Every row gives one point. To make a cloud, some directions were put in groups of two or more. Within a group, all points are equally far from the middle, so they leave a hole (a ring in 2 directions, a hollow ball in 3). The other directions are filled evenly. Then the cloud was stretched, turned, moved and blurred a little. Count the holes, and give their numbers of directions, smallest first.

Cloud (19 x 3):
-6	-60	19
-38	-60	219
-107	172	11
20	148	-65
185	193	19
15	164	71
134	153	-70
-235	84	8
71	268	-149
132	199	237
236	55	-181
-93	90	-202
-125	-35	-162
252	-68	102
130	202	4
-147	-48	-109
211	238	-33
3	153	-191
-145	-113	-201
Holes: 0

Cloud (47 x 6):
-193	201	-40	-80	-30	-249
-76	-34	-83	-139	114	201
82	74	-305	-90	52	11
260	135	-88	-51	257	42
51	-81	152	-101	24	-88
-174	283	-185	-1	-18	-40
195	12	-81	-104	280	27
81	102	-269	-146	95	91
-55	250	-253	-7	-10	10
204	221	-68	65	218	-39
107	-13	-69	142	287	142
-253	-10	-121	3	129	11
-237	12	0	22	210	133
285	-68	5	175	90	-59
57	93	-199	15	129	233
275	-25	101	-65	224	141
-257	192	170	17	109	160
131	-77	-148	-66	-104	-63
-172	4	-21	-225	151	71
368	0	61	28	24	17
-29	-31	17	-9	205	-202
-10	273	78	66	99	225
164	-114	198	119	106	38
117	230	-67	-13	-25	-204
138	187	-68	-86	-173	-81
99	284	-59	-48	182	-94
84	279	164	-132	120	31
36	199	224	-8	-19	-140
-80	154	288	-82	230	6
-65	282	-32	1	66	219
172	161	-60	-129	-161	22
129	-38	-112	57	-142	128
66	162	-103	86	-199	60
1	209	-258	-22	51	115
-265	12	-108	-75	143	29
-143	-93	-46	88	-74	-32
184	160	80	176	-51	149
283	12	-17	242	18	29
-307	79	-73	-31	-27	-167
57	162	-213	115	110	143
-128	-22	-151	-164	159	7
223	-33	-13	213	-37	123
72	-85	171	-80	43	-84
-175	186	181	79	303	12
-126	280	19	-68	-15	188
48	-93	232	155	89	-1
-310	269	-58	-63	81	37
Holes: 3 (2, 2, 2)

Cloud:
35	-108	71	-226	-229	-185	61	66
270	-92	39	2	-75	-11	-157	41
-28	46	-163	41	-33	66	-231	369
-91	81	-343	119	-252	58	80	63
29	-204	2	24	56	56	134	-68
119	122	-145	34	-127	96	-219	287
-189	-43	-18	-3	-203	21	124	151
-148	184	-94	253	-56	4	38	125
-41	87	-238	-18	166	-130	-130	276
-168	170	-122	-210	49	51	99	30
-201	-69	-65	-287	129	29	-136	195
-272	133	-101	-128	-31	30	50	-21
-83	-63	-119	-111	-163	-27	215	163
-47	137	-75	-187	-94	-218	-114	8
42	-274	-102	-177	116	2	-166	-53
178	-110	-411	120	-177	23	115	-35
60	89	187	23	-199	64	-31	2
65	-31	204	-289	42	-229	-165	-3
-366	-36	-14	-46	-66	-86	-198	-40
-239	60	-74	-119	23	-10	-300	62
-11	97	-125	-54	-22	154	4	-160
25	-208	144	143	21	-29	-126	59
-108	2	-115	-192	-225	125	71	99
-183	53	-26	-210	124	66	108	118
-136	-189	-244	-151	57	210	-210	16
171	-141	-132	-231	-20	12	-106	-145
237	18	-107	149	-54	-199	156	-9
79	-112	-8	-153	-20	-65	231	27
111	-146	-6	153	18	-121	253	49
-45	-117	-209	-87	-198	-249	-94	182
-179	-135	-241	-58	100	165	-96	-91
-123	35	107	-143	-128	-311	115	-183
-77	-70	67	-2	184	-185	107	-157
59	-107	-32	-13	47	124	123	-99
-122	132	-182	165	-226	-23	52	-12
153	110	-97	156	-30	-99	47	-179
-109	43	-198	-62	-118	-25	-325	-24
168	70	136	-21	-48	87	-20	-101
132	-1	-338	-37	-63	-7	-46	-188
44	42	91	8	-256	-292	70	120
52	-166	32	38	-348	-24	29	-113
-158	-74	191	-97	-13	-101	-148	261
242	-147	68	122	3	-146	-162	105
-185	64	12	205	-99	-49	42	220
-61	-84	13	260	-45	33	-52	143
-8	-310	-102	128	-39	-154	232	13
209	46	268	-139	36	-216	-60	-179
70	-105	-261	185	-42	-134	241	-92
-52	-22	-60	-245	90	-25	198	-29
-247	-168	-55	-67	-143	137	16	-23
-224	-41	-306	-89	122	-94	155	20
-7	-70	-92	-269	-154	-34	147	96
-75	23	-87	319	-2	-49	27	-57
-314	-163	76	-139	-99	-24	-15	121
-123	-163	21	-2	141	-291	-30	-118
-62	-269	-23	-106	-19	-169	-233	-229
-239	-87	76	-240	31	-36	-177	159
135	-38	-70	-102	275	98	-238	19
77	282	-282	87	-102	85	-113	76
-170	-53	65	-52	-168	50	13	-207
-21	-37	-245	23	-343	-39	-165	120
-286	-56	-379	-29	-56	-44	-152	173
131	-185	-65	-22	-21	-2	228	-41
-69	-220	49	84	-294	-5	103	-124
65	-208	-208	152	-158	-145	-194	-8
-94	71	14	-212	17	50	147	119
228	-75	-228	75	0	-186	-86	35
104	93	80	-96	-131	-132	-88	274
163	22	-234	-41	-6	-180	53	-115
161	66	-177	-177	88	-140	-33	-72
19	-103	3	296	61	-241	151	-38
-25	-96	-12	-39	-48	-228	161	-301
71	-176	-97	153	81	81	-101	157
-114	-211	28	223	-231	-41	80	-34
-76	91	117	-207	52	-97	139	-31
-257	-87	-312	122	-110	-13	-152	111
62	-120	21	3	-96	-175	262	65
131	-252	-62	-200	-184	-196	29	46
-180	41	19	-144	169	-102	111	-2
-163	-330	-89	-142	3	-109	112	147
-17	67	-269	185	46	63	-251	198
-179	137	-289	-208	-156	75	0	-51
-57	26	-97	22	178	170	-7	-91
-228	-144	-81	-190	131	-195	-51	-13
-86	-97	233	-192	181	-217	-127	41
-280	-168	161	-285	-67	-191	-204	38
-84	-46	63	43	117	43	-22	-163
Holes: 3 (2, 2, 2)

Cloud, 97 rows:
-155	63	-217	124	72	-50	-162	-60	15
85	-87	79	-33	27	-98	230	-85	209
75	-75	132	-120	-128	270	121	35	-53
154	139	-18	-92	-163	103	-119	-153	8
2	-264	-50	-20	-233	155	-101	130	-79
-13	-232	112	308	4	57	-58	-45	24
-147	-52	-141	83	-95	-125	15	-68	60
-230	-181	226	166	-78	116	-228	-53	0
-91	-283	-61	-148	140	-50	-155	-150	67
-66	244	189	0	-46	-84	-196	-239	-43
245	179	-170	114	-92	78	70	126	-84
225	200	-122	-197	-80	131	-144	74	-222
41	208	35	139	235	269	96	-64	5
-128	-64	-326	128	-73	-187	52	-66	-94
49	284	-210	77	-15	328	-30	-184	1
110	32	-19	-23	18	453	53	-146	133
17	125	-57	-243	51	155	-39	-94	-80
-48	94	54	252	-167	45	-137	-193	24
82	91	-147	86	-67	-164	289	-131	-229
226	8	167	184	-45	55	-296	-30	61
-63	105	-245	49	54	233	23	-6	56
-99	-46	111	-136	44	-42	-183	-221	133
-200	-51	-82	87	101	-100	102	101	-140
165	-64	-134	-85	5	178	-149	264	-18
34	58	42	144	-1	-13	-426	-66	82
-40	167	-173	99	223	171	132	150	47
89	356	-97	-121	25	129	75	-3	-50
-139	-4	-141	112	-188	69	46	-92	-200
100	2	-138	-165	-101	17	-302	-22	-19
-23	172	205	-35	-43	302	-253	49	130
247	150	-21	74	48	32	-186	4	-231
31	166	58	-249	-153	-55	-126	-120	217
-117	-23	-192	46	91	-354	-98	2	36
193	107	203	121	-120	0	31	-110	3
-98	-56	-20	138	-244	-122	160	-154	205
-89	-48	368	143	-14	68	-185	-61	-11
-1	-83	31	100	55	93	-91	-256	-214
223	60	272	-48	-145	273	47	9	-99
-18	-114	90	153	-128	154	-78	-111	-252
92	151	120	135	145	-3	-205	40	291
123	66	137	-152	-109	61	158	16	170
208	-213	54	-28	-78	90	144	-141	89
27	-115	-13	282	-54	-51	-134	-136	-113
18	13	63	327	-88	277	-171	-108	-110
39	205	117	200	-28	-3	1	-243	-5
281	27	164	64	-95	-82	30	109	-25
11	111	-211	211	-213	-3	-12	87	-87
96	-239	115	-72	-51	-109	280	-245	32
4	302	63	14	-214	128	-211	6	197
5	89	276	54	-155	-133	-29	-63	-10
-53	112	-253	-138	33	257	15	-223	-174
103	127	39	427	-21	48	-214	-121	-170
138	-58	-32	122	-128	85	48	56	181
131	210	53	-123	187	258	49	79	8
149	97	-74	-28	47	184	-312	-39	23
-136	30	-64	169	135	255	-36	-95	-179
-23	243	85	-125	199	-141	-61	-150	17
-93	-73	145	-35	44	-35	-348	-133	97
-153	-45	5	-228	175	192	49	-229	-178
99	-162	-31	-449	-305	125	-142	-124	36
202	-83	169	63	-73	263	143	-48	-23
377	40	127	37	153	44	127	-91	71
-64	-40	236	156	-111	40	-64	-81	-32
44	7	148	-29	48	152	142	-376	22
221	261	-105	-102	7	-24	212	-93	186
81	127	25	179	116	55	-140	56	-257
197	42	-207	20	-123	361	0	-102	69
70	-60	217	49	-44	-145	-19	20	147
-110	313	-160	-221	180	-35	-2	-161	-66
90	67	-255	181	154	-205	-52	66	30
71	-80	103	202	-31	60	63	-122	-93
151	1	-141	-184	31	178	-98	55	62
98	56	219	327	-83	-65	-222	70	35
-71	216	-154	254	-33	-22	92	11	-147
106	-64	132	56	-116	145	54	-145	-39
-231	201	38	-58	-139	89	124	-164	-61
-143	-11	-350	-46	103	67	90	-13	116
-176	-114	-33	-292	63	43	-43	27	-84
156	246	-49	8	76	55	-55	-279	-209
48	117	293	277	19	162	-145	-33	-119
233	-73	200	-199	-199	-12	-163	-302	-29
58	92	68	-32	29	29	-144	-251	-22
116	-66	128	69	-247	180	-26	11	-50
116	-69	-79	154	21	0	-135	-114	-212
-286	-239	-79	48	26	74	8	-81	-168
47	200	52	-85	-96	-57	141	-148	-33
-123	-127	74	-38	-104	193	-71	-45	153
63	-1	59	141	67	297	217	38	-114
-97	-71	253	195	-135	-28	90	-418	-213
97	-25	-110	-113	221	-117	195	-17	-46
63	25	150	-171	-116	-10	-32	-434	74
144	30	53	-105	71	-221	-131	102	-48
14	-107	-53	-218	73	252	131	-8	-154
25	-61	-167	269	-9	-36	23	-167	-40
-219	51	212	-270	-74	58	-59	-30	93
-259	6	-238	-11	-67	-64	-118	-37	-133
-7	-67	-140	59	-41	41	-37	-42	41
Holes: 0

Cloud:
-140	-50	-332	32	23	-81	-27	-70	-20
57	193	278	34	104	38	-164	131	3
-229	-141	-3	32	64	-162	-16	73	-188
-47	-6	-45	115	270	-179	26	128	109
-351	-4	-88	38	223	-3	-163	-67	266
-183	-105	278	-22	118	-64	-210	54	60
-301	176	-92	20	171	45	-202	0	0
133	92	-26	171	-71	-52	-123	-34	58
-30	184	198	-47	-94	-161	111	35	-122
-176	42	195	-40	87	-80	209	-163	-63
-102	-78	60	121	290	-63	-285	190	26
104	-147	218	-1	76	38	110	-29	105
-155	112	198	-15	251	38	92	112	-26
-117	14	47	176	-95	-352	33	209	150
-331	222	234	12	55	-30	157	-4	103
263	47	-38	56	117	-165	6	109	-112
-155	233	159	-142	191	-25	-81	63	125
-376	68	5	-51	108	-54	-129	-170	338
180	-9	21	-141	71	-170	-105	14	-44
100	84	9	189	98	82	-265	-52	26
-136	-72	-199	-33	357	191	-261	-117	-39
-20	-60	291	119	55	-77	18	-29	-203
-239	-53	-43	238	-99	-123	123	-67	203
148	-112	27	181	89	11	44	183	46
-216	141	30	226	105	-165	158	58	103
1	66	244	-130	159	-19	37	-97	-176
-151	49	-91	190	-42	-34	259	146	140
17	-180	-129	-35	109	11	-61	-52	175
-105	-206	102	-36	26	13	-267	-5	-88
-34	-105	-42	140	25	-137	19	251	-273
-128	-149	-286	209	211	135	-197	89	-21
-134	-97	41	-34	116	78	219	-128	-69
-43	-253	129	15	228	-95	-246	-40	-28
-236	175	-195	62	143	-23	-197	45	-21
-119	20	45	-35	-53	-161	188	213	-158
-174	-68	299	129	79	-63	-83	47	-118
-46	-123	-309	101	49	69	-108	-134	-192
24	45	71	-9	28	-258	119	-112	-35
-66	-90	209	-92	156	-107	-307	-41	198
-205	33	126	147	-47	98	-119	111	64
37	-231	57	-13	138	38	-124	-163	87
-278	87	-257	64	-21	-190	-38	11	135
251	101	273	-105	100	-17	42	148	55
265	36	128	-59	-4	63	39	210	-167
-234	-40	86	-85	-23	-308	-59	-1	131
-27	113	79	35	265	-200	-232	-38	233
-89	-16	286	-193	-35	30	-120	-36	234
119	-22	179	-84	-89	-31	102	244	-123
-95	-123	138	-134	-32	129	81	124	58
-257	72	257	-189	129	4	55	17	-40
-45	66	268	89	90	170	-169	145	-43
-171	-133	297	25	79	86	-28	35	175
-297	-60	-83	123	168	157	-265	7	100
13	58	380	131	73	18	19	77	159
-476	-40	19	109	63	81	-19	-64	-59
32	-2	-152	-21	168	145	-200	3	113
-243	-85	55	32	139	140	-297	-49	159
-76	13	4	-5	-26	-154	160	270	-163
159	-6	21	315	117	-109	-66	177	-59
34	-35	87	42	309	-33	-421	-10	64
-119	54	-20	182	16	-347	97	-44	92
-63	23	179	231	37	-213	39	0	-84
57	5	-53	213	38	-131	-320	9	33
-194	64	15	57	328	-39	-237	-217	10
210	183	182	39	127	39	-145	153	10
-1	-206	167	-6	99	-95	-189	-162	169
-56	-149	198	-105	3	-12	-96	129	-91
-309	14	-9	-16	165	193	-65	99	87
129	174	-118	-4	189	-59	-168	161	-124
-187	107	-122	198	115	-68	-29	-169	125
-177	140	-81	-121	98	-66	60	245	115
-425	66	214	-20	-2	58	142	-64	160
-135	-117	37	-15	248	-132	-264	-179	-94
-55	-257	203	86	100	-61	-102	-23	-72
-108	-127	74	-55	-175	10	168	132	45
217	14	17	-76	-90	73	-26	97	-155
-93	-50	98	262	-21	-265	-87	100	120
-246	35	207	-1	149	-179	138	-238	220
-421	-73	-151	87	93	-23	-167	-160	-25
-10	28	-118	120	58	110	227	99	-92
-167	-11	246	154	48	41	70	36	287
-41	-107	13	-11	109	33	-189	164	245
134	-37	140	-165	105	-38	-191	6	271
17	78	152	49	-279	-57	178	172	24
124	-153	12	145	197	-37	-152	98	165
-145	-47	-37	245	23	5	9	151	200
-70	146	365	-12	-133	-59	-34	51	161
Holes: 3 (2, 3, 3)

Cloud (87 x 9):
-250	-57	-8	9	66	-130	201	-76	116
68	203	32	-96	145	-208	-61	311	33
227	129	-46	60	-164	102	197	42	-7
153	11	205	-56	81	111	103	235	38
-57	-36	1	-104	371	-243	26	54	258
61	-120	65	-24	233	-130	33	-21	350
-7	-51	-68	-217	-32	-63	-244	252	112
117	-234	-85	138	34	-8	-22	-144	-83
10	160	34	5	6	23	154	48	296
166	-103	109	-106	202	-140	191	-12	203
6	167	-161	-23	113	-50	152	-136	-197
234	60	52	43	149	-123	57	78	-237
43	-95	-105	-187	57	-107	-60	-290	-81
-100	-113	-303	9	110	-252	-38	-152	-25
116	-191	11	-224	121	17	107	210	209
-37	194	-129	-165	203	-223	-160	188	33
-60	-115	164	-223	71	-276	-81	-107	-118
196	191	-207	-45	-75	2	89	239	91
215	141	-144	-136	-79	-101	46	304	85
173	-113	169	-91	234	39	29	-15	132
-139	-32	79	-152	13	-47	-149	72	278
101	24	-147	26	-28	-309	-243	25	-72
-101	143	-27	28	272	38	-21	129	-106
-53	-33	-246	-104	-5	-87	-20	217	-243
-141	-170	-263	-80	-35	-230	-148	-9	36
-116	-186	70	92	23	-62	-187	84	190
310	-37	-50	36	-157	31	70	-131	41
-4	-172	-202	72	79	-212	2	274	60
-85	180	-65	-238	156	-108	167	-78	-73
-43	82	-176	-43	3	-309	-44	-143	-200
-258	74	-201	-47	119	-110	98	37	-71
35	197	-264	0	-4	167	16	83	49
74	-54	-245	-190	-137	-188	-74	-123	96
-32	-74	44	-20	285	-184	30	-32	353
-118	136	-234	-93	205	-174	-120	201	68
230	213	-27	-189	165	-141	55	-37	11
160	5	75	19	119	-414	-10	82	132
158	80	86	-23	-88	2	146	-166	171
-55	9	171	-179	248	-26	151	3	-65
148	24	-229	-281	238	-84	-16	-1	-26
-33	28	-168	-361	-127	-73	19	20	-45
337	-86	-114	-194	-47	-74	-119	204	36
-8	-75	-41	-216	-193	69	57	-21	196
34	-144	-2	96	153	53	255	-22	29
-14	36	-79	-12	103	-110	1	390	-127
-120	-312	-94	-83	50	-246	-175	21	47
112	-112	-341	-245	32	-68	32	98	76
91	-216	-131	-277	77	-33	63	222	152
-6	-239	21	-156	-53	-224	107	221	13
-17	144	156	-66	40	-197	96	58	273
-86	11	-13	-200	189	12	-89	53	-252
24	-153	-49	-39	-182	-89	-169	185	192
-106	145	-181	-40	142	-280	92	-215	145
306	-26	-31	-224	-38	3	-29	144	-261
-50	-86	-301	-158	105	-67	-11	-154	177
152	-46	-80	-128	133	-105	294	97	91
33	-19	61	20	266	11	212	-149	19
132	-94	160	-170	106	-13	-31	218	-232
198	-62	-257	-214	104	-246	54	-16	-115
69	57	-59	28	-145	-254	-35	11	-242
20	-30	-88	-65	-203	-231	-79	-91	200
213	59	-301	-13	26	83	44	-46	-167
-22	103	-206	71	172	-9	137	94	-173
187	236	-8	107	9	-33	102	164	-102
115	61	83	-221	12	132	15	314	45
-50	191	-150	135	28	-208	92	-14	-141
-105	-22	-239	-302	-12	-73	15	30	-152
-122	-54	-85	83	169	-80	132	253	-22
-258	-101	-83	67	-24	-156	-145	-65	131
-125	-216	73	-100	29	-11	129	-169	136
60	-3	184	-118	-93	21	12	-42	240
196	140	-176	-86	83	-222	43	-188	100
189	217	-6	1	68	66	229	10	-14
116	-9	28	-107	74	-70	-198	374	-74
-156	-274	-148	-174	102	-200	-129	-23	128
172	96	30	-251	-207	14	56	-32	-73
-177	-169	-114	-176	-18	24	-57	120	-157
-23	-73	-92	-79	-112	-89	-198	-62	236
-41	-43	25	-43	137	30	306	43	19
-8	163	-133	122	278	-31	-95	14	-37
199	-167	-10	-190	138	108	92	243	104
220	7	1	-87	101	-296	143	129	180
-155	38	-306	-91	30	-184	68	97	-86
120	-218	159	-104	44	-7	133	-86	187
76	-158	46	-16	315	62	102	-49	11
142	-20	0	-171	-133	-102	114	250	210
105	85	-144	227	103	-93	91	196	110
Holes: 2 (3, 6)
